Rows are points. The window is the flat piece filled in between its corners: a triangle in 3 columns, a solid with four corners in 4, and so on. A path goes straight from each point to the next, and from the last back to the first. After which points does the path pass through the window?

Window (4 x 4)
[[ 32   4  47  26]
 [-40  11  18   1]
 [ 21 -13  26  59]
 [-33   9 -56 -56]]
Path:
(1): [ 19  26 -13  27]
(2): [23 14 -1 38]
(3): [ 23 -35  32  17]
(4): [-20 -54 -11 -16]
(5): [ -1  57 -23  -5]
(6): [-11  30   9  17]
(7): [-18 -47  20 -18]
(8): [-17 -24  44  17]
(9): [-1 51 20 40]
(10): [ 9 32 26 25]
(11): [  4 -55  38  22]
(12): [  8 -26  60  24]
(13): [20 37 16 54]
(14): [  4  55 -10   5]
(15): [ -9 -44  43   0]
(16): [  3 -39  34 -17]
Through the window after points: 4, 6, 10, 14

Window (8 x 8)
[[ 13  12  11  16  -4  15  39  20]
 [ 33 -57   5  20 -44  -5  14  17]
 [ -4  11 -33  43 -14 -27 -26 -17]
 [ 17   4  -2 -26 -30   7  27  24]
 [ 13   2  50   5 -13  -6   1  17]
 [ 14  34 -35 -21   0  53 -39  14]
 [  5 -30   8   2  10  -6  -4  11]
 [-60  49 -22  41 -37   7   8  -6]]
Path:
(1): [ 18  17 -11  18 -19  -4  13  51]
(2): [ -4 -14  15  17 -17  20  28 -21]
(3): [  4  17  11   9 -25   2  -1 -48]
(4): [  0 -12 -12   7 -16  -4   1  34]
(5): [ -1   3 -13  17 -15 -16  -8  18]
(6): [ 19  -6   5  24 -13   9   7 -25]
(7): [ 11  -5  35 -25 -22  26  28 -22]
(8): [  9  10  20   6 -12   7  10  39]
Through the window after points: 1, 5

Window (11 x 11)
[[ 13 -37  -4  14  12  -5  -9  33  10   9 -45]
 [  8  18 -13   2 -23  -2 -14 -22   1 -10  22]
 [ -3   6  32 -23 -18  36  10 -10  -5  -2  29]
 [-10   7   9  17   3   4 -23  29  25   5 -18]
 [-19  -4  -2  23 -11   0 -10  19   0  24 -60]
 [  7  19  13 -17  -9 -37  -8   0  -5  -7   7]
 [ -8 -14 -20   5   0   3  -3  60  -3  -8 -46]
 [ -2  29  -6  14   4 -22  21 -17  13  -7   6]
 [-24 -18   5   8  13   2 -16  14 -11 -15 -19]
 [-21  -1   5 -21 -16   5   4  -9   2  16  50]
 [  0  26 -17 -30  12 -18  -7 -19  15  -6  -4]]
Path:
(1): [-8  3  1  3  2 13 -7 11 -1 11 -2]
(2): [  3   8 -10   1  12  -2  -1   7  -3   6  -8]
(3): [-13   1  -2  -9  -5   0  -3   3  13  -8  -9]
(4): [ -9   3  14  -5 -29   9   1  -6  28 -19  -4]
(5): [ -2   8   2   0  25   1   0   7 -35  18  12]
(6): [-3 18 -9  4 27 -6 -6  4 -9 31 15]
(7): [-10   8   0 -25 -30 -11   8 -20  25 -31   1]
(8): [-10  -5   3   3 -10  -4  -7   6  22  -6 -12]
Through the window after points: 4, 6

Window (14 x 14)
[[-35  -8 -22 -14 -17  -1 -26   3 -26   1  -8 -23 -38  16]
 [-41 -23 -23  19  16  26  11 -23 -20  -3   8   2  -8  13]
 [  6   6  37  18 -19  -1 -27  15  -3 -18 -15 -40  38  13]
 [-16  -9 -10  10  16  46   1 -27  21  -1   0   3 -41  19]
 [ 16   6  21  20  16  29 -34  42   8   6 -23  15  48  13]
 [-22 -10  -2  -2   5  10  11 -19 -21  40   3 -26 -34   8]
 [-30   7  36  17  31  24 -22   0   7  -7 -45  26  11   6]
 [ 24  24  31  26  18   5 -44  -1 -18 -15  -6  16  28   6]
 [  3  25   5  11   3 -39  24  45  33 -10  25 -21  16   6]
 [-23   2  15 -26 -30  12 -14 -20 -20   8  31   0   5  18]
 [ 33   7   8   5  -4 -37  -4  15  30 -10 -18   1  53  10]
 [-13 -17  10  32   1  38  13   3  -6  -5 -28  34 -30  -7]
 [ 25 -25  20 -14  16 -47  20  35  25 -18  35 -20  15  23]
 [-25 -23   6   9 -22 -22 -33 -11   3  21  38 -20  -6   8]]
Path:
(1): [-13  13  15  43   0  -1 -18  13  -6  16  -2   4  10  55]
(2): [  1  -2  13  13   4  -1 -10   6  -6   3 -13   4   1  37]
(3): [ -6  -4   2  13   8   8 -10   9  13 -11  -1 -13  -2 -12]
(4): [ -2  -8  -5  -1  16  23 -14   1  -4  -9  -1 -13  10 -22]
(5): [-13  -2  16  19  -4   8  -2   2   5  11  -6   3 -11  41]
(6): [  5   6  15  13   4 -11  -4  23  10  -3   3  -5  13  27]
(7): [  3   0   8  -1  17   0  -3  12  13 -11  13  -5  14 -21]
(8): [-11 -17   3  -2   4   9  -9  -4   4   8   2  -9  -2  -7]
(9): [-12 -12  15   8   5   5  -9  -6  -9   2   0   0 -10  28]
(10): [ -2   0  17  49  -6  -8   3   4 -15  -7 -11   7   5  60]
(11): [-14  -5  -5 -26  12  24  -1   0  13  -2   6  -8 -10 -23]
(12): [  5 -11  14 -16   5   8 -29  -8  -4 -17   0  -4   5 -35]
Through the window after points: 4, 6, 12

Window (14 x 14)
[[-41 -17  12 -29 -31  -4   4 -19  -6 -20  55  21  14  -6]
 [ 28 -21  14 -24 -19 -26 -22  -8  -9 -23 -13 -38 -14 -17]
 [ 12  21 -15 -33 -15 -47  -9   6   4  -5  19   6  -3 -58]
 [ 17 -11  19  13 -10 -13  11  51  11  15  -1 -21  25 -36]
 [ 12  -7  23  -1  24 -24  14 -26 -11 -51  30 -18   8   5]
 [ -1 -19   9  30  -9 -47   8  38  42  31  20 -15  23  21]
 [  8 -21   8   2   4 -27 -60   2 -21  -7  10   3 -18 -18]
 [  8   2  -9  -2   7 -44  32  12  -7  41  -4   0   6  -1]
 [ 12 -19  -4 -40  -4   6 -18 -16  13   5  55 -17  17  -5]
 [-22 -31 -19  29  14 -31   7   5  16 -35  10 -16  22  11]
 [ 39  -6  14 -25   2   8 -30  -7  21 -14  19  39 -19 -20]
 [-33  40   3  14 -21 -10   7  16  25  28  10  11   0 -15]
 [  1  19 -16 -10 -41   2  -2   2   1  20  51  25  20   9]
 [  1  37  16 -41  -6 -24 -16  17   9  15 -10   4  20  25]]
Path:
(1): [  8 -18 -11 -18   2   1  -2  18   5 -16  12 -21 -24   5]
(2): [-11   3 -17 -17   4 -18   8  31   8  -3  23  -4  -3   3]
(3): [ 25  -8  31  -9 -19 -32  -8 -35  -6  28  -3  -3  29 -12]
(4): [  5  -6   6  -1 -24 -18 -11 -24   6   9  -3   7  32 -23]
(5): [ -8  -3   0 -31  11  -9   1  31  -6 -16  50  -8 -23   2]
(6): [ 17  -2 -13 -34 -12  -1  12  44   6  -7  24 -14 -32 -14]
(7): [  4   9  26  -2 -14 -30 -20 -22   2  22   7  13  26 -19]
(8): [-12 -16  29  -8 -24 -15 -26 -32  -2  12  17 -12  47 -16]
(9): [ -8   1  -4  -6 -10 -22  11  14   4  -5  28   0   3  -4]
(10): [-12  -9  -3 -15   2 -21   4  26  -3  -7  29   0  -7   5]
(11): [ 15  -5   5  10 -18 -14 -21 -38  13 -17  -2  -6  31 -31]
(12): [ -9  -8  12   5 -16 -38 -18 -31  12   0  20  18  41  -9]
(13): [ -2 -12  -8  -9   3  -7   4  16   2 -17  26 -15  -4   4]
(14): [ 11  -6  -5 -14   8 -15 -19  36  17  11  42  -7 -16   0]
(15): [ -8   5   1  -2 -37 -16   1 -22   6   9  -2  16  35 -17]
(16): [  9  -3  23   6 -17 -55 -30 -23   2 -10   4  10  34 -33]
Through the window after points: 2, 12, 16

Window (14 x 14)
[[ 16   2 -28   2   9  11 -21  27 -13 -24   9 -33 -35   3]
 [ -6  -4 -23   6  37 -13  10   0   5  17   1   7  -3   9]
 [ 25 -13  16  29 -23   3  44 -15  -1 -43   8   9  11  36]
 [ 15  17 -24  -8  17 -11 -13  24  28  -8 -25 -32   9  -2]
 [ -8   9 -11  15   2  16 -15  19  12 -45  -7 -18 -17 -29]
 [ -7  11  -9  11  -5   2  -4  14  26   6  -6 -37 -20   2]
 [-13 -33  31 -13   3 -29   6  16  19   6  -2  -1  33  -2]
 [ 18  10  25  22 -12  20   0 -13  -1 -31  25  13  15  28]
 [ 18   9  -7   5  16 -23   5  17   3  25  -8 -24   3 -29]
 [ -9 -22   3   2 -11 -45 -16 -12  10  11 -17  -2  28  -6]
 [ 21 -27  16  14 -28   9   7   3  14 -11  -1  35  13  15]
 [-17 -32  17   4 -13  29 -14   3 -16  -9 -29  -4  27  -4]
 [ 34 -20  14   8 -18  28  18 -35  21 -41  21   0   5  14]
 [ -1 -18   3  -5 -35  -6  25  -8  10  -6  17  14  49   7]]
Path:
(1): [ -4  -4  11 -11  -9   2  -8  -8  14 -10  -8  -1   6   6]
(2): [  0 -13  11 -16 -10 -23  14   4   5  -5 -18   6  16   3]
(3): [ -6 -33  23  20   7  -3 -11   8  26  -1  25 -17  30   0]
(4): [  3 -20 -16  31  -3  10  10  12  -5   5  13 -15  45 -19]
(5): [ -9  -6  24 -32 -10 -26 -28 -11  20 -19 -45   2 -16  18]
(6): [  7  -1  -2  -4   7  -5  17   4   4 -10   0   1  -1  12]
(7): [ -2 -26 -13  60  -8   8 -28  -5  24  -9  -3  -3  21 -20]
(8): [ -8 -23 -10  26  13  -5 -14   6  28  11  10  -7  38  15]
(9): [  8   3  30 -26 -29 -13  31   0  -5 -19 -18  -1  -7 -24]
(10): [-22  14  36 -13 -28  45   0 -26  11 -24  -5   7  -9 -17]
(11): [ 11 -13  -9  15  -2  -3   2   9  13  -8  -1 -20   5  10]
(12): [ 20 -24  -4  35 -11   4  14  20   0 -22  16   5  16  10]
Through the window after points: 2, 4, 6, 10

Window (14 x 14)
[[-31  -3  -9  -7 -24  -5 -10  19  12  11 -17 -13  16  -5]
 [ 15  -2   6   2  -2 -22  12  17   6   8 -47   5   2  -1]
 [ 27   4 -11  -5  -7  20  25  11 -26   7  27 -30  -7   4]
 [ 23  10 -10 -42  -4  33 -11   7 -17   6  -3 -17  11  10]
 [ 19 -10 -20   7  14   2  49  23  34  -3 -28  30  19  11]
 [  9  33  -6  -5 -13 -22 -17  13  24  -4 -18  -4  28  26]
 [ 50  -8 -16   2  -1  33   4   5 -27  19  27  12  15 -12]
 [ 41   6 -30   9   6  44  11  12 -11  14   3 -32   7 -25]
 [-13  27 -17   4 -19  -4  -1  20  18  24 -38  13  -8  26]
 [ 23  12 -11 -21  -1  34 -14 -11  -9   2  33 -20 -26 -27]
 [-21  34 -31  -5   2  -8  -2   6 -19  -5 -22   0   8   2]
 [-19   9  15  12  15  -2  11  -6  20  20 -34   5  16  22]
 [  0   1 -15   4  31 -19   5  38  20  20 -25  10   9  20]
 [ 12 -19  -4  27  11  12   8  25  12 -15 -30  12   3  23]]
Path:
(1): [-23  16  14  -4  -6  22  20  60  -9  40 -23  -8  -5 -18]
(2): [  6  13 -23   5  -6  -6  -2   2  17   5 -26  11   3  27]
(3): [ 28 -15 -26  -9  -7  10   9  10   9   6  -9  -6   3   1]
(4): [  2  55  17  24  28  26   5  15 -25  18  -1   1   8 -18]
(5): [  2   4   2  -6  -2  14  13  33  -3  11 -23  13  -2  -4]
(6): [ 12   5 -21   8   8  -2   8   9   7   8 -14 -10  16  17]
(7): [ 16  -9 -21   0  -1  -7   3   1   7   9 -32  -5   8  20]
(8): [ -2  24  -1   0   0   4   4  24   4   6 -14   3  17   8]
(9): [ -6  43   5  14 -15  10   6  37  23  35   8  35  31 -17]
(10): [ 16  -5 -18 -11   4   5   3  -2   2  -7 -16 -16  -6  12]
(11): [-18  -8 -23   9 -12   0  -2  -4  12  16 -34  -7   2  30]
(12): [ 14  50  -3  -7  -7   2   7  42  12  18 -20  24  -5   4]
Through the window after points: 1, 3, 9, 11
